Every row gives one point. The points of each table are mixes of a few directions, plus a little noise. How many directions does each table use, and how many do they share? Where both have some left over, give the other angles between the two spaces (their principal angles), to ten degrees, smallest first.

First:
[[-3.2 -2.0]
 [ 2.4  1.5]
 [-1.4 -1.0]
 [ 7.9  5.1]
 [-5.0 -3.3]
 [ 3.1  2.0]
 [-3.7 -2.4]]
Second (6 x 2):
[[-2.0 -4.3]
 [-1.7 -3.4]
 [ 4.4  8.7]
 [ 0.9  1.6]
 [-2.1 -4.4]
 [ 0.5  1.3]]
Directions: first 1, second 1, shared 0; angles 30

First, 5 rows:
[[-1.4  0.4  6.9]
 [-1.3  0.4  6.5]
 [ 0.9 -0.3 -4.6]
 [ 0.0  0.0  0.0]
 [ 1.8 -0.6 -8.8]]
Second (5 x 3):
[[ 5.8  1.2 -4.0]
 [-3.3  1.0 -0.8]
 [-4.0 -1.0  3.1]
 [ 8.0 -1.5  0.1]
 [-6.4  0.3  1.5]]
Directions: first 1, second 2, shared 0; angles 30

First (9 x 6):
[[ 0.2  0.2 -0.2 -0.1 -0.5 -0.3]
 [ 2.4  4.1 -2.4  0.5 -7.5 -6.0]
 [-1.2 -2.3  1.2 -0.2  3.8  3.0]
 [ 1.5  2.6 -1.4  0.3 -4.6 -3.7]
 [ 0.5  0.8 -0.6  0.1 -1.4 -1.2]
 [-2.4 -3.9  2.3 -0.4  6.9  5.7]
 [ 0.0 -0.2  0.1  0.0  0.2 -0.1]
 [ 2.7  4.4 -2.7  0.5 -8.0 -6.4]
 [-3.7 -6.1  3.5 -0.7 10.8  8.9]]
Second (6 x 6):
[[-0.2  7.9  4.0  2.2 -7.2 -3.0]
 [-1.6  0.3  2.8  0.6  1.5  2.2]
 [-2.6 -1.1  3.7  0.4  4.2  4.6]
 [-1.9 -2.9  2.2 -0.4  5.7  4.8]
 [ 1.8 -2.5 -4.5 -1.1  0.0 -2.1]
 [ 4.1 -1.7 -8.0 -1.7 -4.4 -6.4]]
Directions: first 1, second 2, shared 1

First:
[[ 7.1  6.7  1.3  0.0  1.4  0.5  2.4  3.2]
 [-5.5 -5.4 -0.9  0.0 -1.2 -0.4 -1.9 -2.5]
 [-1.8 -1.8 -0.3  0.0 -0.4 -0.1 -0.6 -1.0]
 [-2.9 -2.8 -0.6  0.0 -0.6 -0.1 -0.9 -1.2]
 [-6.9 -6.6 -1.3  0.0 -1.5 -0.5 -2.6 -3.3]
 [-5.2 -5.0 -0.9  0.0 -1.0 -0.4 -1.7 -2.5]
 [ 1.7  1.7  0.4  0.1  0.4  0.2  0.5  0.8]
 [13.7 13.2  2.6 -0.1  2.9  0.9  4.7  6.4]]
Second (9 x 8):
[[-14.3 -12.5  -0.4   1.7   1.6   1.1  -6.0  -6.4]
 [  3.1   4.3   2.8   1.8   5.6   2.5   0.1   1.6]
 [ -4.0  -4.5  -1.3  -0.5  -2.2  -0.7  -1.2  -1.8]
 [ -1.4  -2.1  -1.5  -1.1  -3.1  -1.4   0.1  -0.8]
 [  2.6   1.9  -0.7  -1.0  -1.9  -0.9   1.5   1.1]
 [ -2.8  -3.5  -1.9  -1.0  -3.6  -1.5  -0.4  -1.4]
 [  7.4   7.7   2.3   0.7   3.4   1.4   2.1   3.5]
 [  1.5   1.1  -0.6  -0.6  -1.5  -0.6   0.9   0.6]
 [  7.8   7.3   1.4   0.0   1.8   0.6   2.7   3.6]]
Directions: first 1, second 2, shared 1

First:
[[  5.8  -4.5  -2.8  -1.9  -5.9   4.5   0.2   0.5  -0.3   6.3  -2.7]
 [  3.0  -7.3   1.5  -2.1  -3.9  -3.1   2.1  -2.0   5.8   2.1  -5.3]
 [ -6.7   0.8   3.2  -0.2   5.0  -1.5   3.8   7.4   0.6  -4.1   4.6]
 [  0.1   6.5   0.0   3.3   3.2  -5.6  -6.0 -11.9  -0.3  -4.9  -2.6]
 [ -3.5  -3.5   2.9  -1.5   1.1  -1.7   4.2   5.7   3.3  -1.4   0.9]
 [  4.8   2.4  -4.4   0.7  -2.8   5.3  -3.5  -3.1  -4.4   4.2  -0.2]
 [ -2.9   3.4   0.6   1.3   3.4  -0.4  -0.5   0.8  -1.9  -2.8   2.7]
 [ -0.7   1.8  -1.1   0.2   0.4   3.1  -0.4   2.5  -2.7   0.7   2.3]]
Second:
[[-4.4 -2.0  0.3 -1.6 -2.0 -4.7 -3.0  5.4 -1.6 -3.4 -1.4]
 [ 1.3  2.8  2.7  0.5  1.5  1.9  0.4 -5.9  1.1 -1.2  0.7]
 [ 2.5  6.9  1.9  0.4 -0.7  2.5 -3.9 -9.8 -2.2 -2.8 -0.7]
 [-2.7 -9.4 -1.9  1.3  2.8 -3.9  3.8  8.8  4.2  3.4  1.5]
 [ 2.0  4.2  1.6 -0.6 -0.5  3.1  0.4 -4.6 -0.8 -0.8  0.0]
 [-1.0 -7.5  0.3  0.6 -1.5  2.1 -2.5  6.2 -0.7  3.0  3.6]
 [ 2.6  6.5  1.8 -0.2  0.8  2.4  1.8 -7.5  0.3 -1.6 -0.8]
 [-4.1 -7.1 -2.8  1.2  1.7 -7.9  0.4  7.8  2.4  0.3 -1.2]
 [ 2.8  3.2  1.5  0.8 -0.2  4.0 -2.3 -7.0 -1.0 -0.1  0.9]
 [ 4.8  5.9 -4.9  0.7 -1.2  2.7 -0.6 -5.8 -2.9  2.7 -2.8]
 [-3.8 -3.7 -0.4 -3.4 -1.0 -1.9  5.9 12.1  0.9  0.2 -0.4]]
Directions: first 3, second 5, shared 2; angles 70

First:
[[ -0.3   0.0  -0.2  -0.6   0.0   0.0  -0.1   0.0   0.0  -0.1  -0.3   0.3]
 [  6.0   0.3   3.4  10.2   1.4  -2.1   3.9   1.7   0.7   2.1   5.0  -8.2]
 [  4.1   0.1   2.3   7.1   1.2  -1.4   2.7   1.2   0.4   1.4   3.4  -5.8]
 [ -4.5  -0.3  -2.6  -7.8  -1.2   1.7  -3.0  -1.3  -0.5  -1.7  -3.9   6.5]
 [ -6.6  -0.3  -3.7 -11.4  -1.8   2.3  -4.5  -1.8  -0.7  -2.4  -5.5   9.2]
 [ -5.0  -0.2  -2.8  -8.5  -1.2   1.7  -3.4  -1.5  -0.6  -1.8  -4.0   6.8]
 [  3.7   0.2   1.9   6.1   0.9  -1.3   2.5   0.9   0.3   1.3   2.9  -5.0]
 [  2.9   0.1   1.5   5.0   0.7  -1.0   1.9   0.7   0.3   1.0   2.4  -4.1]]
Second, 11 rows:
[[ -1.1   0.0  -0.7  -2.1  -0.3   0.5  -0.9  -0.2  -0.1  -0.5  -1.0   1.8]
 [  8.1   0.5   4.7  13.8   2.0  -3.0   5.5   2.5   1.0   2.8   6.6 -11.2]
 [ -1.1   0.0  -0.7  -1.8  -0.3   0.5  -0.8  -0.4  -0.1  -0.5  -1.0   1.5]
 [  0.0   0.1   0.0   0.2   0.1  -0.2   0.0   0.1   0.1   0.0   0.2  -0.4]
 [ -3.4  -0.1  -2.1  -5.9  -0.9   1.2  -2.4  -1.1  -0.5  -1.2  -2.9   4.6]
 [ -9.5  -0.5  -5.3 -16.4  -2.4   3.4  -6.4  -2.6  -1.2  -3.3  -7.8  13.2]
 [  0.6   0.1   0.3   1.1   0.1  -0.4   0.5   0.1   0.0   0.2   0.6  -0.8]
 [  4.5   0.4   2.5   7.9   1.1  -1.6   3.2   1.5   0.5   1.7   3.8  -6.5]
 [ -1.0  -0.1  -0.6  -1.7  -0.2   0.4  -0.7  -0.3  -0.1  -0.5  -0.8   1.2]
 [  5.2   0.3   2.9   8.7   1.2  -1.7   3.6   1.4   0.6   1.9   4.4  -7.0]
 [ -2.3  -0.2  -1.3  -4.2  -0.6   0.9  -1.6  -0.7  -0.3  -0.6  -1.8   3.4]]
Directions: first 1, second 1, shared 1

First (11 x 18):
[[-1.8  4.6  3.0 -2.4  0.2 -0.6  0.7 -2.9  4.8 -6.2  3.0 -3.7  2.7  3.6
   4.6  2.6 -0.5  8.8]
 [ 7.5 -3.3 -4.5 -0.1 -5.6 -1.8 -8.1  8.3 -3.4  6.3 -8.1 11.2  2.0  2.9
   1.8 -7.7  3.2 -9.5]
 [-1.4  0.4  0.9 -1.0  0.1  0.0  1.8 -1.1  3.3 -6.3  1.6 -3.5  1.8  3.6
   4.7  1.7  0.1  5.1]
 [-1.4  6.2  3.0 -1.7  1.1 -0.7 -0.8 -3.4  1.4  0.9  2.3 -1.0  0.6 -1.4
  -1.8  1.9 -1.1  4.6]
 [ 1.0 -6.3 -1.7  3.6  0.2  3.0  2.6  1.4  0.0  2.0  0.4  0.1 -4.2  0.3
   0.9 -1.7 -1.9 -3.0]
 [-0.6  1.9  0.0 -0.4  0.9 -1.1 -0.9 -0.5 -3.2  3.3 -0.9  0.9 -0.2 -4.3
  -5.3  0.6  0.6 -3.1]
 [-1.9 -6.3 -2.5  1.2  0.7  0.3  4.2  1.3 -1.0 -6.0 -0.6 -4.0  0.3  0.7
   1.7  1.4  1.7 -2.3]
 [-3.1  7.4  5.2  0.5  4.0  1.9  1.8 -7.2  1.2  6.0  6.3 -2.7 -4.4 -6.0
  -6.7  3.5 -4.9  5.7]
 [ 3.1 -4.2 -3.0  0.1 -3.0 -0.6 -2.3  4.8 -0.5 -1.1 -3.9  3.5  1.7  3.7
   4.1 -3.4  2.2 -3.8]
 [-5.8  3.0  1.2 -1.1  4.4 -1.8  3.7 -4.0 -4.5 -1.3  1.7 -5.7  0.4 -8.2
  -9.0  5.7  1.1 -1.3]
 [ 4.4 -3.4 -1.6  1.5 -3.1  1.4 -2.6  3.6  1.9  2.2 -1.9  4.7 -1.0  4.7
   5.2 -4.5 -0.7 -1.3]]
Second (10 x 18):
[[ -1.7  -4.4   1.4   7.0  -0.9  -8.3  -1.0  -3.1  -4.0  -0.9   0.0  -0.7
   -0.1   3.2   6.2   4.3  -4.7   6.6]
 [ -2.5  -3.2   0.9   2.2   2.6  -8.0  -2.6  -2.0  -3.5  -3.2   2.8  -3.8
    0.2   4.5   3.6  -1.0  -6.6   4.2]
 [  0.2   4.3  -2.8  -0.1   4.3  -2.3   1.8   7.4   2.8  -1.9   6.5   0.3
    2.8  -3.4  -3.6  -2.9   0.8  -1.6]
 [  0.4   7.2  -1.2  -3.2   0.9  -0.9   3.2   7.1   5.6  -1.9   3.0   2.9
    2.5   1.6  -4.8   2.8  -1.4  -1.9]
 [  0.3 -10.7   2.9   2.0  -4.1   3.5  -3.4  -9.3  -4.3   5.2  -4.6  -5.3
   -2.3  -1.2   1.6  -5.4   3.4   3.3]
 [  0.8  -1.2  -2.5  -1.8   2.2   4.9  -2.7  -4.6  -4.1  -0.5  -2.6  -1.4
   -1.9  -0.9   3.5  -1.9   2.3  -2.9]
 [  0.5   6.1  -1.2  -7.5   0.3   3.8   0.3   0.4   3.0  -2.4  -1.7   0.3
    0.3   5.6  -2.4   2.8  -1.9  -3.7]
 [ -0.6   2.2   1.9   3.3   0.6  -1.5   3.1   7.4   2.4   0.4   3.5   6.8
   -1.9  -9.3  -2.0  -1.8   1.4  -3.1]
 [  4.1   4.2  -3.3  -3.1  -3.6   9.4   2.6   0.3   3.5   3.4  -4.0   1.1
    2.3  -0.6  -3.9   3.6   8.5  -2.6]
 [ -1.0  -4.5   4.0   1.1  -2.8  -1.0  -1.3  -3.5  -1.5   1.3  -2.6  -0.5
   -2.4   0.9   1.4  -0.3  -2.0   1.9]]
Directions: first 4, second 6, shared 0; angles 50, 70, 70, 80

First, 8 rows:
[[ 2.1  3.0  3.4 -3.3  3.5 -0.6 -5.9  0.8 -5.7 -1.6  0.9 -6.0  0.9 -1.1
   7.0 -1.2  3.4  5.9  0.2 -4.1]
 [-5.0 -1.6 -3.6  4.9 -1.0  2.1  5.0  0.7  5.8 -0.7 -2.5  2.2  2.2 -0.9
  -7.1  1.3 -2.0 -6.1 -0.4 -4.7]
 [-1.5 -2.9 -1.2  6.2 -0.6 -1.5  4.3  1.3  6.2 -1.5 -2.6  2.1  0.2  0.2
  -4.2 -0.5 -4.0 -5.1 -1.2 -2.6]
 [ 3.3  0.2  2.6 -4.4 -4.1 -1.2 -1.5 -3.0  1.4  2.5  4.9 -5.4 -2.8 -1.7
   2.9  1.6  3.1  6.6 -3.5  4.4]
 [ 0.6  1.3 -1.6 -5.2 -2.5  1.0 -4.4 -1.7 -5.1  2.0  3.4 -2.9  1.8  2.2
   3.7 -2.7  6.4  4.0  2.7  2.7]
 [ 0.2  2.0 -2.1 -0.2 -0.5  1.0  6.2  0.7  0.2  0.6 -0.1  4.1 -2.7 -3.1
  -7.2  5.3 -3.9 -5.4 -1.3  0.9]
 [-2.7 -0.1  6.0 -3.1  7.3  3.0 -9.3 -2.0 -3.4  0.3 -2.1  0.9  2.7  2.9
   9.9 -2.5  2.3  8.7  2.6  2.0]
 [ 3.2 -1.9 -3.4  5.1 -2.1 -4.0  5.7  3.1  0.9 -1.7 -1.7  5.1 -2.1  1.4
  -4.9 -1.6 -5.3 -8.6  1.0  1.4]]
Second:
[[-4.5  3.7 -0.1 -5.5 -5.0  1.7  0.4  7.2 -1.7  3.4 -4.2  3.7 -6.5  2.1
  -1.5 -0.3  4.2 -1.3 -3.8  0.1]
 [ 3.4 -8.3 -4.7  6.5 -5.4 -3.0  2.9 -7.6  8.4  0.3  8.4 -6.4  5.8  1.1
  -3.7 -3.9  1.6 -2.5  1.0  0.9]
 [ 1.5 -2.2 -1.5  3.8  4.3  0.5 -0.2 -2.3  3.8 -2.3  5.6  4.5 -5.8 -6.5
  -1.6 -6.9 -6.5  3.6 -0.3  1.1]
 [ 2.0 -1.2  2.0  0.6  1.5 -2.0 -1.4  1.6 -0.1 -0.8  1.5 -2.8 -1.4  0.0
   1.9 -3.0  1.2  0.2 -2.1 -3.6]
 [-5.5  5.3 -2.7  0.2  4.8  5.1  1.0  1.9 -2.7 -2.3 -5.0  7.2 -0.6 -4.3
  -3.0  2.5 -5.1 -0.3  3.0 -2.0]
 [-3.9  2.9  3.4 -0.8  1.1  1.0 -1.4  2.1 -2.5 -0.5 -9.8 -0.4  6.0  4.6
   3.8  7.2  0.9 -0.6  2.0 -1.3]
 [ 4.4  3.6  3.0 -4.1  4.9 -0.8 -1.7  0.1 -8.8 -0.8  0.4 -3.7  2.4 -0.4
   3.4  5.0  1.1 -0.1  1.4 -1.8]
 [ 2.6 -3.9  0.5 -0.7 -6.1 -2.5  0.4 -3.1  3.6  3.1  3.1 -2.1 -0.1  3.5
   0.9 -0.4  2.6  1.0 -1.2  6.7]]
Directions: first 6, second 6, shared 3; angles 30, 70, 90

First (11 x 24):
[[ -3.2  -0.2  -3.1   2.9  -1.0   2.1   3.2   0.3  -4.4   3.5   4.9  -3.5
    1.0   5.8 -10.0  -1.7  -3.2  -7.1   3.8   0.5  -0.1  -0.5  -5.5   1.1]
 [  2.9   0.3   3.3  -2.9   1.4  -2.1  -3.4  -0.7   4.5  -3.6  -5.2   3.8
   -0.7  -6.3  10.3   1.7   3.9   6.8  -3.7  -0.2   0.0   0.5   5.5  -1.1]
 [  5.5  -2.3  -5.6   0.9  -5.5   0.7   5.6   9.6  -3.8   2.3   4.6  -5.8
   -5.5  14.5  -1.0   4.2 -15.9   6.3  -6.9  -0.5   1.3   0.6   0.0  -0.7]
 [ -0.6   0.3   1.2  -0.3   1.0  -0.2  -1.2  -1.6   1.0  -0.7  -1.3   1.3
    0.7  -2.8   1.1  -0.5   3.0  -0.5   0.7   0.1  -0.3  -0.1   0.5   0.0]
 [  1.0   1.0   5.5  -3.4   3.4  -2.5  -5.7  -4.2   6.0  -4.6  -7.0   6.0
    1.2 -11.8  11.0   0.4   9.7   5.0  -1.5  -0.1  -0.3   0.3   5.8  -0.9]
 [ -2.4   0.2  -1.3   1.4  -0.1   1.2   1.3  -0.8  -2.2   1.9   2.3  -1.5
    1.0   2.0  -5.9  -1.5  -0.2  -4.7   3.0   0.3  -0.1  -0.4  -3.2   0.6]
 [  1.1  -1.5  -5.1   2.4  -3.8   1.8   5.3   5.6  -5.0   3.5   6.0  -5.5
   -2.2  11.8  -7.3   1.2 -10.8  -1.3  -1.2   0.1   0.7   0.1  -3.8   0.4]
 [ -2.5   1.3   3.0  -0.7   2.9  -0.4  -3.2  -4.9   2.2  -1.3  -2.7   3.0
    2.5  -7.6   1.2  -2.0   8.0  -2.5   3.2   0.1  -0.7  -0.3   0.5   0.2]
 [ -2.5   1.1   2.8  -0.4   2.5  -0.4  -2.7  -4.7   2.0  -1.1  -2.4   2.8
    2.5  -7.0   0.6  -1.8   7.5  -2.9   3.1   0.1  -0.6  -0.4   0.2   0.3]
 [  1.7  -0.4  -0.4  -0.4  -0.8  -0.4   0.4   1.8   0.3  -0.4  -0.2  -0.3
   -1.3   1.5   1.9   1.2  -2.4   2.8  -2.3  -0.2   0.4   0.2   1.3  -0.4]
 [ -0.9   0.1  -0.4   0.6   0.0   0.4   0.4  -0.4  -0.7   0.6   0.7  -0.4
    0.6   0.5  -2.2  -0.4   0.3  -1.7   1.2   0.0  -0.1  -0.2  -1.2   0.2]]
Second, 11 rows:
[[  1.4   3.7   3.0  -7.7   0.4   0.1  -8.5  -0.9   5.3  -2.4  -6.9   6.5
    0.6  -9.2   5.8  -0.5   2.3   5.9   5.2  -3.9  -0.9   4.7   5.3   0.7]
 [  1.5  -8.9  -8.0  -0.6  -2.3   1.5   6.7  -0.6  -1.0   4.0   0.2  -1.1
   -3.1  -4.7  -1.7   0.4   4.2  -7.2  -4.7   1.6   1.7  -3.6  -8.5  -1.0]
 [ -0.5   4.6   4.0   2.2  -0.3   1.3  -3.7   2.4   0.6   2.0   1.1  -0.7
   -0.1   6.6   0.6   1.1  -8.3   3.5   2.1  -1.7  -0.9   1.6   2.3   1.3]
 [  3.3  -4.8  -4.2   0.4  -4.6   5.3   0.4   4.6   2.5  10.3  -0.8  -0.9
   -6.1   2.3   2.9   3.7 -10.1  -1.3  -3.5  -2.5   0.8  -1.3  -7.1   1.1]
 [  1.1   2.8   2.9   0.3   1.0  -2.8  -0.6   1.0  -0.3  -4.8   0.3  -0.3
    1.0   3.1   2.9   0.7  -0.9   6.0  -1.9   0.8  -0.1   0.9   6.1  -0.8]
 [ -2.2   0.4  -0.6   2.0  -0.4   1.9   0.4  -0.2  -1.5   3.3   2.2  -1.5
    0.4   2.7  -5.0  -0.9  -2.3  -4.3   3.0  -0.4  -0.3  -0.3  -3.5   1.1]
 [  1.8  -8.6  -6.1   2.1  -1.1  -0.5   8.2  -0.6  -1.5   1.7   1.4  -2.4
   -2.7  -2.4   0.7   1.2   4.9  -5.2  -8.3   3.4   1.8  -5.0  -6.2  -1.9]
 [ -0.7   5.2   2.2  -6.2   0.6  -0.2  -6.3  -0.8   1.8  -3.3  -3.5   4.0
    2.3  -4.7  -0.9  -2.1   1.4   3.5   7.9  -3.1  -1.0   5.1   4.7   1.0]
 [ -2.3   2.9   4.6   7.1   1.9  -0.8   0.7   0.0  -1.7   0.3   3.9  -3.2
    1.5   8.1  -0.7   0.6  -3.3  -0.1  -1.4   1.9  -0.7  -2.0   1.3   0.2]
 [ -3.1   3.4   7.8   4.9   5.3  -3.5  -1.7  -5.2   0.9  -4.9   0.0   0.8
    4.2  -1.8   3.9  -1.0   8.0   0.5  -1.2   3.0  -0.9  -2.3   4.8  -0.6]
 [ -0.2  -0.6  -5.4  -4.2  -0.7  -2.6   4.5   0.1  -5.0  -6.2   2.3  -1.2
    2.0   0.0  -8.4  -2.9   4.1  -1.2   2.8   1.1   0.8   2.2   0.8  -1.0]]
Directions: first 2, second 5, shared 2
